Rows are points. Before rounding, the points of a table are all equally far from one centre. They may lie mostly on one side of it. Where is the centre, to within rounding?

Points (7 x 3):
[[ 56 -38  36]
 [ -2 -41   2]
 [-27 -17  50]
 [ -1 -14 -19]
 [ 31 -39  63]
 [ 34 -12  78]
 [-26 -27  20]]
Centre: [19  0 29]

Points, 11 rows:
[[ 62  39  45 -18 -40  56  53   4]
 [ 40 -18   0 -28  52  11  19  -6]
 [ -4  -7  22 -40  17 -17  61 -20]
 [ 27  30  57  10 -42  -8  54  -7]
 [  6   4  12  -3  34  62 -14   8]
 [ 40  17  46 -35  31  -5  39  29]
 [  1  56  37 -22 -22   4   5  17]
 [ 23  12  29 -18  45  60  36  27]
 [ 52  33  76 -58   2  42  25  -4]
 [ 16  57  78 -27 -19  27  10 -14]
 [ 72  39  67 -42  -8  44  33 -19]]
Centre: [ 26   4  29 -18  -8  29  24 -14]

Points (16 x 11):
[[ -7  75  41 -18  27  20 -30  21  -7  34 -24]
 [-37   7  55 -26  32  28  -6  39   2  40  11]
 [ -7  37  35 -55  17  23 -14  65   7  62 -17]
 [-13  -3  28 -52 -16  62 -13  51 -27  46 -23]
 [  7  22  51 -33  31   3 -66  61 -25  49 -68]
 [  2 -30  11 -33  30  23 -36  46   5  38 -75]
 [-26  35  51 -24  18  42 -58  48 -21   3 -44]
 [ -6  67  -3 -39  30  19   1  38 -26   7 -26]
 [-16 -14   6  15  35  43 -55  31   6  -1 -13]
 [ 28  19  -6 -85  49  -4 -35  31   2  17 -13]
 [-32  39  38 -34  41  40   0  33 -50  21 -27]
 [ 34  23   9 -92  11  26  -4  53 -13  13 -26]
 [  0 -16  49 -83  18  -3  -1  45   2  28 -32]
 [-21  40   7 -58  37  16 -18  53   0  24 -45]
 [ -4  42  39 -33  52  33 -29  59 -58  -3 -48]
 [-36  32  60 -25   5  36 -27  15 -40  -4 -17]]
Centre: [ 22   3  26 -22  18   8 -27  35 -28  20 -14]
